Rows are points. Each copy is the shape, with its points in the same order, stretched, turned, moved and blurred by noise. Is it also mirrored, or only turned?

Shape, 6 rows:
[[ 34 -42  -8]
 [ 15  23  23]
 [ 24   4 -24]
 [ 18   1 -30]
 [ -6 -44  73]
 [ -5 -14  10]]
Copy 1:
[[-52 -32  29]
 [-37  12 -31]
 [ -9 -28   3]
 [  0 -31   3]
 [-95  50  11]
 [-25   8  13]]
Copy 1 is: mirrored
Copy 2 (6 x 3):
[[-48  51  26]
 [ 41 -17   9]
 [-27 -14  14]
 [-36 -18   4]
 [ 34  66 -19]
 [-10   3 -19]]
Copy 2 is: only turned
Copy 3 (6 x 3):
[[ 36  50  52]
 [-20 -17  32]
 [ 10  37  11]
 [  7  38   0]
 [ 20 -62  90]
 [ 24 -13  25]]
Copy 3 is: only turned
Copy 4, 6 rows:
[[-21  14 -54]
 [  9 -27  18]
 [ 16  40 -31]
 [ 15  51 -20]
 [-70 -94  23]
 [-26   1  14]]
Copy 4 is: only turned

Shape:
[[ 23  -9  49 -49]
 [ 32  -6 -73  37]
 [ 60  11 -95 -21]
 [ 33  -5 -66  31]
 [ 12 -17  38 -61]
 [ 43  26  38 -23]
 [-10  33  22 -50]
 [ -4  -9  43 -28]]
Copy 1, 8 rows:
[[ 27  38   7  48]
 [ 46 -50  10 -36]
 [ 72 -62  -7 -16]
 [ 41 -43  19 -35]
 [ 31  27   2  62]
 [ 35  27 -24   7]
 [  6  -3 -22  28]
 [  5  22   9  36]]
Copy 1 is: mirrored
Copy 2 (8 x 4):
[[  7 -11  34 -57]
 [-11 -21 -38  30]
 [-40 -74 -19  10]
 [-10 -25 -34  23]
 [ 18 -22  38 -54]
 [-30   0  19 -46]
 [ -8 -19  60 -18]
 [ 18   3  34 -33]]
Copy 2 is: only turned
Copy 3, 8 rows:
[[-54  13  13  31]
 [ 25  -5 -49  -5]
 [-19 -16 -88  13]
 [ 14   2 -55  -3]
 [-54  21  27  22]
 [-38 -21   1  46]
 [-49 -17   7  12]
 [-44  12  21   7]]
Copy 3 is: only turned

Shape, 11 rows:
[[ 12  -1 -18   4  12 -39   6 -13]
 [  4  -1   6  33 -16  -5  34  -4]
 [ 36 -11   4 -22  59  11  31  10]
 [-18 -14  11  -6   3 -14 -14  -2]
 [-49   4  17   6  -8   0  24  -3]
 [ 14  34  40  55 -52 -22  13 -41]
 [ 51 -43  11  -9 -23   4   8 -16]
 [ -4  -6 -18   3   3  23 -28  64]
 [  3   6 -27  -9  31   4  -4 -25]
 [  1 -31   9  25  14   0  -4  -9]
 [-31 -55  -8 -23  31  28  33  -1]]
Copy 1:
[[-30 -30  10  10   6  13  -3   8]
 [-36  12  29   1 -11   9  -1 -29]
 [ 16 -15  32 -43 -36  40  -8   2]
 [ 12  -8  10  28  -5   6  -5  11]
 [  3   5  14  38   0  21   6 -27]
 [-51  -6 -17  24  -2 -17 -28 -46]
 [-14  38  34 -18 -62  10 -34  38]
 [ 13 -15  13   2 -20 -18  56  12]
 [  0   1  -8  -5  10  25  11   8]
 [ -7  23  37  -4  -3   3 -13  -2]
 [ 25  59  59  -4 -25  50  -1  16]]
Copy 1 is: mirrored
Copy 2, 11 rows:
[[-15  38 -11  20   3  -2   3  30]
 [ 16 -27  -9  25  33  31 -23  27]
 [ 55  30 -62 -13 -14   0  46  10]
 [-25 -16  -9  -9 -11 -20  12  -1]
 [ -7 -58  15  -2  17  16  11  18]
 [  6 -50  -5  83  95  28 -53   3]
 [ -6  -4 -45   6 -17  19 -18 -38]
 [ -1   5  34 -41  -9 -26 -28  16]
 [-11  29  14  28 -21  -9  29  13]
 [ -5 -20 -18  19 -22  -7  -7  20]
 [ -7 -31  -7 -34 -63  12  38   2]]
Copy 2 is: mirrored
Copy 3:
[[ 12  20   8 -21   2  -7 -39  18]
 [  8  48  16  25  23   4 -18  -9]
 [-33   9 -30  18 -30 -36 -27  29]
 [ -9 -13   2   2   5   6  -7  22]
 [ 13  -3  -9  35  35  -8  16   7]
 [ 15  72  77   6   0  26   5  13]
 [-65  52  23   0  17   1 -18  12]
 [  0 -26 -57 -14 -21  42  -5 -32]
 [  1 -24   2 -19 -22 -34 -10   3]
 [-15   0  18  14  10   4 -31  15]
 [-43 -29 -39  44  50 -41   0   8]]
Copy 3 is: only turned
